Each row of a before or after table is a point. One or more steps were done to the points. Then noise was added and the rows were shuffled. The steps act on how far a point lies along the listed directions, d1 being the first. Write out the steps. A step turns or swaps two directions, mirrors them in a line or flattens them onto one, adds a multiple of one to another, or multiplies one. Angles are multiples of 10 degrees, from the lower direction toward the higher: turns from -170 to 170, lines from 10 to 170 but not 90. Use the fewest steps. Two steps may share a direction if one is a turn and the other turns, adds or multiplies; they go together, in the order done. Otherwise the lowest direction goes first.

Directions:
(1): [ 48 -18]
(2): [-18 -48]
Before (14 x 2)
[[-11   7]
 [-31  39]
 [-41  25]
 [ 11 -41]
 [-20  15]
 [ 20  18]
 [  5 -32]
 [ 10  44]
 [ 35 -19]
 [-22   6]
 [ 60  -7]
 [ 46 -19]
 [ 26 -17]
 [-12 -33]]
After (14 x 2)
[[-19 -31]
 [ 58 -16]
 [ 43 -26]
 [ 23 -21]
 [-18  19]
 [ 24  15]
 [-24  44]
 [-21   9]
 [-36  31]
 [  3 -43]
 [ -1 -33]
 [ 17  41]
 [ 32 -25]
 [-10   7]]
Steps: turn d1 and d2 by 10 degrees

Directions:
(1): [-24  -6 -60  16]
(2): [-45  47  12  -7]
Before (14 x 4)
[[ -7  -1 -20   6]
 [  2   7   9   1]
 [ -2   2  14  -1]
 [ -7   3  -4   0]
 [ -3   6  -4   2]
 [ -3  -1  -7   3]
 [  3   4  10  -7]
 [ -9   1 -14   4]
 [ -8  13   8  -4]
 [ -3   7   7  -2]
 [ -6  -2 -17   4]
 [  2  -5 -10   6]
 [  2   0  -3  -7]
 [ 11 -12  -5   6]]
After (14 x 4)
[[-20  -5 -50  13]
 [ -8  -4 -27  10]
 [-20  -4 -44  12]
 [  6   5  17  -4]
 [  2  -5  -9   6]
 [ 13   5  31 -13]
 [  9   2  35  -6]
 [ -9  -2 -22   7]
 [-23  -5 -59  16]
 [ -9   0 -15   3]
 [  1   1  -4  -7]
 [ 11   6  25  -3]
 [  3   7  17  -6]
 [ -4   3 -13   4]]
Steps: multiply d1 by 3; multiply d2 by 0.4

Directions:
(1): [-17 -29  -1  44  38 -60 -45  22]
(2): [ 36  50  42  46 -12  -5  18  49]
Before (14 x 8)
[[ 12   1 -15 -49 -36  33  29 -27]
 [ 28  10  13 -12  -9  21  20   7]
 [-23 -33 -26   4   7  -5  10 -14]
 [  8   6  -1 -60  -8  52  17 -37]
 [-25 -45 -19  -1  25 -25 -30 -16]
 [-10 -21 -20  -9  10 -10 -15 -13]
 [  0  23   5 -27 -18  37  38   1]
 [-11 -18 -22 -14  -7  -6  -9 -30]
 [ -4  -8   7  22  -1   2   4   9]
 [ 37  44  43  18 -18   9  42  42]
 [  2  -9  -4  -4  18  -7 -24  -6]
 [ 29  45  39  23 -17  16  32  14]
 [ -6 -44 -28 -10  14 -46 -19 -25]
 [ 57  55  41   9 -48  43  38  17]]
After (14 x 8)
[[-14 -28 -22 -16  11   0 -12 -24]
 [-10 -42 -35 -26   5 -34 -14 -36]
 [  3 -10  -4  -9  14   0 -23 -10]
 [ 25   5  12  -2   0   8  12  18]
 [ -1 -16 -11 -42  12  27  -9 -38]
 [-17 -22 -30 -23  -9  -2 -13 -36]
 [ 35  50  46  40 -18   6  27  27]
 [ 59  56  51  40 -31  21  21  33]
 [ 47  48  52  37 -17  -2  35  58]
 [-23 -38 -32  -8   5   6  16 -22]
 [  1 -18 -19 -36 -21   1   7 -25]
 [  1  -2   8  22  -4   9  11  13]
 [-23 -46 -27 -19  15 -10 -18 -30]
 [ -7  13   3  -9  -5  12  17  13]]
Steps: multiply d1 by 0.4; multiply d2 by 1.3

Directions:
(1): [-11   6  51  22 -10   3 -19  51  38  48  14]
(2): [-56 -43 -15  33 -32  19  16   5   6 -29  39]
(3): [ -5  55  35  10 -18  51  24 -29  21 -30 -14]
(4): [  2 -42  28 -18  12 -28  47   8  45 -25 -40]
(5): [ 18 -12 -25 -60  -4  39   5  -7  47  19  38]
(6): [ 28  -3   2  40  14 -32 -33 -47  47 -18  30]
Before (14 x 11)
[[-10  17  11  44 -12 -15   2  -9 -60 -19 -19]
 [  2 -40 -25   1  -9  -6   8  -3 -12 -13   6]
 [-10 -12  14  26  -5  11   3   8  17 -14   2]
 [-10 -19 -15  25   3 -39   2 -12 -24 -25  -2]
 [-16   1 -39   2 -13  11  20 -24 -21 -41  -7]
 [ 10 -10  -4 -22  10 -20 -10  33 -16  10  -6]
 [-20 -20  -8  -8  -4  -8  -7  20 -16  17   4]
 [-22  -6   6  -3 -13  23   3   6   6 -16  -3]
 [-20   2   3   4 -14  20  19   5   2 -16   5]
 [-17 -10   1  36   1 -33 -26   4  -3 -11  17]
 [ -9  18 -13  -9  -7  10  12 -27 -25 -16  -9]
 [-21  -9  14   3 -10   7  10  19  11 -11   2]
 [  3 -20 -22  31  -2  -9 -24 -33  18 -17  28]
 [ 10  34  10 -11   6  21 -11   0 -14  17 -24]]
After (14 x 11)
[[-16  30  -5   1 -10  19  -3 -15 -30   2   3]
 [ 24  32   7 -30  19  13   2 -12 -15   5 -46]
 [-16 -20  10  32  -9  14   8   8  18 -20   6]
 [-20  -5  -8  43 -11 -27 -22   8 -29  -2  23]
 [ -8 -27 -28  39  -6  -4 -20 -29  21 -22  34]
 [-33 -17  10   6 -15  10  16  20  12 -19   9]
 [-30  -3   0  14 -21  22  20   9   0 -19  11]
 [-32  19 -27  30 -30  31  -9   2 -23  -8  27]
 [-20 -26  -2  34   4 -37  -6  -3  -3 -26  12]
 [-12 -31 -21  24 -20   8 -15  13 -15  11  34]
 [ 18  -6  -4 -28  13 -21 -11  31 -15  16 -15]
 [-12  14  11  43 -14 -14   6  -9 -59 -19 -19]
 [-25 -32 -12 -12  -1 -10   4  13 -15   2  -1]
 [-30 -12   2   4 -15  28   2  10   5 -18   5]]
Steps: swap d1 and d4; multiply d2 by 1.6

Directions:
(1): [  6  56  -6  22 -13  16  14  43 -28  32 -56   5 -32  39]
(2): [ 38  17  -9 -59 -24  28 -24 -60 -30  22 -19 -29  -5 -10]
Before (10 x 14)
[[  6   3 -11  -5  -8 -11  -8 -14  -8   3  -3 -12  -2 -10]
 [  6  14   4   5  10   2   5  13 -11  11 -19   8 -11   9]
 [ -6   3  -4   9   7  -9  -5  17   3  -2   5   2 -10   3]
 [-10 -39   9 -21   3  -9 -17 -29  17 -19  32 -10  23 -18]
 [ -5  47   7  38   0  10  23  60 -16  25 -43   1 -23  42]
 [ -7  14  -2  21   1  -8   8  41  -3   7 -13  10 -18  21]
 [ -3  25  -5  16  10   4   6  30 -12   6 -29   3  -8  23]
 [-12  13  -9  17   2   0   3  42   1  10 -19   7 -13  10]
 [  1  27  -2  16   5   3   6  23 -16  13 -23   8 -22  18]
 [  0  -6  -2   0  -7  -5  -6 -17   6  -3   2  -1  -1  -7]]
After (10 x 14)
[[ -7  -5  -7  12   1 -21  -1   4   3  -6   7  -4   1  -8]
 [  4  22 -12  -4  -8  12  -4  23 -12  19 -29  -3 -18  10]
 [ 12  27  -6  -4 -10   6  -3  17 -19  19 -25  -3 -23  19]
 [  4  12   5   7  11   0   7  16 -10  10 -17  10 -11   9]
 [  0  26   0  16   6   5   7  24 -15  12 -23   7 -23  20]
 [  3  28  -6  10   7   7   4  24 -16   8 -33  -1  -9  23]
 [ -3  -8   0   5  -4  -8  -4 -13   9  -6   5   2   0  -7]
 [ -5 -38   8 -26   1  -6 -20 -35  13 -17  30 -14  22 -18]
 [  5  11  -7  -8  -2   1 -12   1  -7   6  -4  -6 -15   3]
 [  6  55   5  24  -7  19  18  46 -25  32 -50  -7 -26  41]]
Steps: mirror d1 and d2 in the line at 170 degrees

Directions:
(1): [ 17   7  19  -2   6  28 -12 -46 -15  49  -1 -20  34  12  11 -12  16 -10]
(2): [ 43  13   1 -20  12  10   2  -2   5   3  60   3 -35 -14  15  20  15   7]
(3): [-10  27   2 -18 -19  35 -24  34 -31 -26  16  -5  30  -8 -19 -13  21  18]
(4): [  3  11  12  28  -9 -14  10  -4   0  -2 -15  26  -3  32   8  20  58  39]
(5): [ -7 -18  -6  25  10   2  11  21 -55  -1  -6 -31 -11 -17  41  19  14 -16]
Before (12 x 18)
[[ -7   8  -8  21  -1  -7  11   6   5  -4  -9   8   1  16  -9   1  31  20]
 [ -7 -12  -3  -3   8   2   1 -15   8   8 -29   6  14 -13   4 -15 -27 -25]
 [  6  11   9 -19  -6  -6  -8 -42  39  22  -3  12  11  14 -28 -17 -24   2]
 [ 20  15   3 -10  -7  19 -11  -3   0   7  36 -17   6  -5 -10  -7 -14  -6]
 [ 20 -26 -13   9  34 -26  20 -33  29  33  -4   1 -40 -10  20  11 -21 -19]
 [ 27 -36 -14   1  35 -51  37 -46  53  35   5   5 -60   2  26  23 -42 -23]
 [ 17  -8   0  19  12 -40  32 -24  55  16   8  42 -35  39  11  19  11  26]
 [ -8  -7 -12  12  -6 -13   7  33   4 -13 -11  11  -3 -15  -1   6   5   9]
 [-11   4  15  -1   4   1   0   1  -4  -7  -5  -5  12  13  -9  -8  12   4]
 [ -2  -7   0  -1   3  14 -19 -28  -7  28  -3 -23  21   0 -10  -9 -10  -4]
 [  0  10  -1  18 -10 -18  -2  16  16 -21  -5  29  -1  13 -20  17  28  48]
 [ 28  12   3  -7 -12   9 -14  -3   2  22  13   0   6  -6   6  -7  24   9]]
After (12 x 18)
[[ 13  14   0   2  -5  -7  -8   4  23 -10  13  24  -1   6 -23  12  18  40]
 [ 28  -6   1   2  19 -26  25 -35  54  30  25  28 -32  27  11  11  -7  10]
 [ 23 -38 -13  -1  34 -49  34 -50  54  39  -1   2 -53   3  22  16 -50 -28]
 [ -7 -11  -1  11   3  10 -14 -21 -21  25 -12 -26  18   2   1  -1   3  -1]
 [ -8 -11   1   9   5  -2   5 -15   4   8 -38  12  15  -3   8 -10  -9 -15]
 [ -4  -2 -11   5  -8 -12   5  28  17 -12  -5  18  -3 -12  -9   4   3  14]
 [  0  10  -9  12   1  -2  10   3   8  -3   4   6  -3  10  -8   0  25  16]
 [ 16 -28 -14   9  34 -27  20 -31  29  30  -9   1 -37 -10  18   9 -26 -22]
 [ -8   5  15   0   4   2   1   1  -5  -7  -2  -6  10  13  -5  -5  15   4]
 [ 13  11   3  -5  -7  19 -11  -1  -8   8  27 -24  12  -5  -7  -9 -16 -11]
 [ 27   7   0  -8  -8  13 -14   1  -7  22  15 -11   5 -15  12  -8  15  -2]
 [  9  10  15  -9  -3   2  -8 -52  20  38  -9   0  21  19 -14 -16 -10  -2]]
Steps: turn d1 and d5 by 30 degrees; multiply d4 by 0.7; turn d2 and d4 by -30 degrees

Directions:
(1): [ 20  -7  31 -41  10  -8 -15 -15  15 -45   4 -23  20   8 -13 -60   1  26
 -44 -17  -6 -29 -55   8]
(2): [-32 -55 -21 -15 -25 -10 -34   3  -8  31  57  10  42  10 -25 -14 -38   9
  32 -32 -15   0  -1 -14]
Before (8 x 24)
[[-22  -5 -37  15 -21   5   4   9 -29  43  15  11  -1  -9   4  31 -21 -16
   33  11  -4  22  20 -20]
 [-15 -13   0 -14   6  -5 -11 -10  -1  16   1  -6  22  -2 -10 -13  -5   7
  -13  -4   5  -3 -17 -13]
 [ 31   8  13 -10   2 -11  -2   2   2 -28 -25 -17 -12   2  -4 -21  16  15
  -25 -12   4 -11 -26  11]
 [  0  -2  -4   7   6  -1  -7   3  16  14  -3  11  -7  -7   3  -9  -1  -2
   -1   4   1   3  19 -12]
 [-36 -39 -33  31 -35  -9 -28  20 -15  49  41  35  11  -4   4  43 -28  -9
   56  -9  -1   9  32 -20]
 [ 23  23  36 -45  21  -1  15 -23  19 -54 -24 -18 -10  -4   2 -44  23  10
  -48  17   3 -35 -46  12]
 [ 10  37  12   5   2   5  23  14   5  -5 -22  -3 -21   4  12  17  19  -9
  -24  17  14  -5  -1   4]
 [ 11 -18  12 -30  -5  -3 -19 -15  16 -16  13   7  17  12 -13 -48 -15  13
  -10 -20 -11 -16 -34   6]]
After (8 x 24)
[[ 14  35  17   0   1   4  20  12   8 -11 -20  -6 -18   5  11   6  20  -5
  -32  11  14 -11  -8   5]
 [  3 -26   4 -29  -8  -4 -26 -14  10  -5  22  12  23  11 -14 -43 -24  12
    1 -25 -11 -14 -27  -1]
 [ 27  -2  11 -16  -1 -13 -10   0   3 -24 -15 -19  -6   6  -9 -28   9  19
  -23 -19   2 -14 -30   9]
 [-16   9 -31  21 -16   7  15  10 -29  39   0  11 -13 -10  10  40 -14 -19
   28  19   0  23  24 -18]
 [ 14   5  33 -58  13  -7   3 -26  19 -49  -5 -19   8  -1 -10 -57  11  16
  -46   5  -3 -36 -55   8]
 [-29 -22 -34  43 -30  -6 -18  25 -17  50  24  36  -5  -7  14  61 -17 -16
   57   4   4  13  42 -19]
 [  1  -1  -2   6   8   1  -5   1  14  13  -6  11  -7  -8   3 -10  -1  -2
   -2   6   1   4  17 -11]
 [-19 -15  -5 -11   4  -4 -12  -9  -2  20   5  -3  22  -1 -11 -11  -6   3
   -7  -5   5  -1 -11 -14]]
Steps: turn d1 and d2 by 20 degrees
